Each wall is flat, endless, passes through zero and stands at right angles to its row. A trip goes straight from one point to another. List the walls that it crosses, first one first.
In the rows, 128 means zero.

Walls:
(1): [120 144]
(2): [136 117]
(3): [114 168]
Trips:
[108  78] to [146 130] -> none
[187 165] to [100 203] -> 2
[ 67 120] to [104  86] -> 3, 1, 2
[141 121] to [ 83 115] -> 2, 1, 3
[ 87 151] to [131 147] -> none
[133 145] to [151 123] -> 2, 1, 3
[ 93 108] to [ 95 142] -> 1, 3
[177 136] to [134  76] -> none
[162 156] to [ 96 131] -> none
[123 111] to [145 144] -> 3, 1, 2

Walls:
(1): [163 165 106 106 163 113 164 193 138]
(2): [ 96 121 183 103 150 106 125 135 156]
(3): [115 156 111 122 187 118 121 118 144]
(4): [ 94  78 126 173 148 121 135 136 129]
(5): [106 162 126 163 200  50 175 136  56]
Trips:
[131 172 101 144 129 181 107  81 126] to [137 116  80 123 178 111  91 123 212] -> 1, 4, 2
[ 88 169 158 126 129  82 148 117 154] to [179 100 144  70 145 110 128 151 135] -> 5, 3
[167 107 159 118 128 149 116 158 130] to [149 120 112 127 209 133 178 187 135] -> 4, 3, 5
[126 126 118  76 144 103 106  74 173] to [160 151  95 124  96 142 129 160 137] -> 1, 2, 3

Walls:
(1): [111 112 137 193 114 173 107 137 155 118 125 124 110 115 140  91 151 107
  62 139]
(2): [127 181 131 163 177 137 125 178 148 100 143  92 171 123 110 143 176 154
  94 144]
(3): [131 140 141 184  90 164 104 176 109 141 101 159 137 131 134  83 110  98
 184 119]
(4): [195 111 138 196 185 150 156 114  88  99 151 153  66 115 134 156 110  87
 130 129]
Trips:
[150 138 126 105 168 108 142 143 166 111 131 139 162 156 136 149 168 100
  87 146] to [110 180  64 155 101 138 137 132 124 136 201  91 124 115  68 107 116 104
  89 126] -> none
[178 113 118  91 141 138 131 111  95 126 165 111 152 133  85 131 158 130
 102 149] to [160 157 147 106 154 130 101 168 137 100  80  99 135  75 127 147 143 140
 163 176] -> 4, 3
[159  39 171 203 108 151 120 152 107 100 162 142 184 130 195 143 112 151
 126  88] to [166 120  85 156 159 138  83 147 117  80 113 103 124 122 137 141 114 133
 133 106] -> 2
[152 142  86 115 139 151 114 123  61  63  98 153  95 148 125 200 138 161
 163 141] to [137 131 117 117 138 129  99 139 120 127 117 101 182 153 153 115  50  84
 107 137] -> 3, 4
[ 79 107  95  85 117 161  81 124 133 119 100 131 119 122 202  95 181 138
 138 147] to [123 124 115 138 103 153 173 126  71 126 121 148 134 141 147 130 127 130
  97 112] -> 4
[150  97  92 134 149 204 131 114 127 109 181 208 144 145 114 122  60 204
 129 145] to [ 74 120 111  90 132 145 140 130 137 151  97 131  77 106  96 152  94 171
  93 114] -> 3, 4
[144 111 144 153 137 143 112  87 136 148 106 165 119 161 164 150 128 152
 186  95] to [154  47 106  95 128 171 129 141  96 108 199 111 146 145 106 133 135 106
 158 125] -> 3
[114 152 125 166 175 119  64 131 163 105 180 129 157 106  92 167 132 128
 104 139] to [146 172 152  90  71 146  93 144  87 117 153 187 108 113 139 102 134 127
 160  93] -> 3, 1, 4, 2

Walls:
(1): [ 98 127 123 138 150 173  94 153 189 138 152 102 121 137 167  89 116 112
 143 129 161 114  91 136 111 148 137 127 115 133 130 162 145 132 105 105
 156 152  67  99 146 144  98 132 110 120 111 140]
(2): [166 108 100 104 107  82 158  80  91 136 119 111 176 127 126 149 107 131
 138 151 171 129 146  96 133 125 157  76 130 107  81 150 118 150  79 158
 127 124 177  55 115 116 103  72  68 115 150 117]
(3): [117 161 120 199 138 146 127 145 138 126 167  95 104 107 128 145 118  72
  96 164 146 122 147 137  78  97 135 147 142 147 116  84 144 172 192 124
 125  98 139 115  73 123  98 120 169 182 109 199]
(4): [129 155 119 112 115 132 111 160  48 157 126 141 196 101 112 129 139 204
 160  80 120 182 156  94 135  93 161 197 101 175  76 147  91 122 106 101
 134 138 147 107 101 117 129  99 130 162 107 120]
(5): [135  76 139 148 170 137 112 124 136  57 118 138  57 165 178 173 131 123
 118 141 136 167 118 189 149  89 100 136  79 131 124  49  90 140  89 145
 121 157 101 114 140 102 103 176 143 173 154 104]
(6): [139 146 121 115 169 144  98  63 153 121 120 104 115 149  95 189 137 133
 157 191 133 110 120 161 157 148  71  59 135  76 154 113 102 137 112 135
  75 140 227  96  82 190 133  98 151 144 122 131]
(7): [113 152 159 143  72 136 144 142  68 158 132 131 139 136 130 159  94 152
 115 112 111 100 124 141  89 115 102 137 166 153  88 110 134 105  96 123
 123 104 140 148 145 151 171 171  93 107 180 136]
Trips:
[109 152  74 137 149 162  92 134 103 157 135 124 141 109 117 132 158 164
 111 144 130  69  66  89 137 137 111  98 118 116 153  99 137 118 117 139
  65  99 109 139  76 163 155 184 148 172 142 129] to [129 135  99 167 141  83 106 111 109 138 115 133 134  71 145 166 154 123
 119 121 157  88 103 157 198 164 148 133 133 139 189 143 171 109 120 133
 125 151 105 165 130 117 147  34 111 129  70 153] -> 1, 7, 3, 2
[151 123 140 137 165 176 182 159 136 146 149 114 171 113 164 133 150 191
 113 169 156 123 127 142 116 137 175 157 150 147 142 114 124 125  97  84
  90 113 129 126 125  56 118 160 166  82  57 145] to [113  82 155 130  94 169 150 104 105 116 136 174 130 108 100 123 147  76
 101 171 170 142 132 143 135 105 165 204 150 165 159  84  95  56 148 175
 151 147 134 116 109 119 134 110 134 119 160  84] -> 5, 1, 7
[154 106 127 142 146 108 104 146 194 107 123 142 107 151 114 110  98 156
 124  98 178 135 175  90  90 104  88 173 145 134 122  67 127 145 124  89
 150 177 177 137 129 118 169 100 181  98 134 128] to [113 107  79 188  84 129  95 122 164 179 133 124 104  99 138 163 137 127
 103 149  94 110 135 146 161 165 161  96 131 154 122 153 124 136  87 110
 121 141 122 201 185 167 102 151 121  87 125 130] -> 4, 1, 7, 6, 3, 5
[179 156 134 101 145 191 106  81 176  89 128 141 163  74  69 101 104  81
 143  61 128 139 180 104 116 157 143 118 125 150 107 103 143  91 174 161
 138  75 112 123 165 104  65 163  94 110 113 179] to [130 187  95  65 149  83  93 105  86  94  83 140 103 108 159  86 152 119
 156 134 118  70 121 172 151 151 165 136 153 104  76 142  86 182 106 112
  69 152 177  67 115 142 132 137 112 128 138 153] -> 2, 4, 6, 1, 3
[105  79 104 164 191 137 138 147 148 118 134 104 125  72  97 157  81 177
 160 174 167 138 146 131 167 160 141 130 159 183 109 132 120 129  78 116
 111 114 117 158 163 141 135 105 130 102  79 118] to [ 74 107 146 142  91  81 101 106 136 136 161  99  96 138 125 110 208 160
 106 134 162  87  73  75  65 150 148 172 124  89  94 112 120 118 113 160
 153 149 189 126 115 108 187 172 115 111 135 133] -> 5, 7, 4, 6, 1
[130 145 101  95  93 124 110 157  98 107 117 155 160 152  90 120 121 179
 170 156 151 122 123 107 133 122  75 102 129 137 110 135  99 140 188 103
  53 117 133 125 102 140 108 113 168 194 134 145] to [139 145  80 130 149  85 160 117 111  63 149 126 151 169 138  88 126 145
 137  62 127 123 143 143 158 142  89 107  87 122 115 178 103 123 124 144
 137 163 146 120 129  46 138 138 144  84 124 155] -> 3, 5, 6
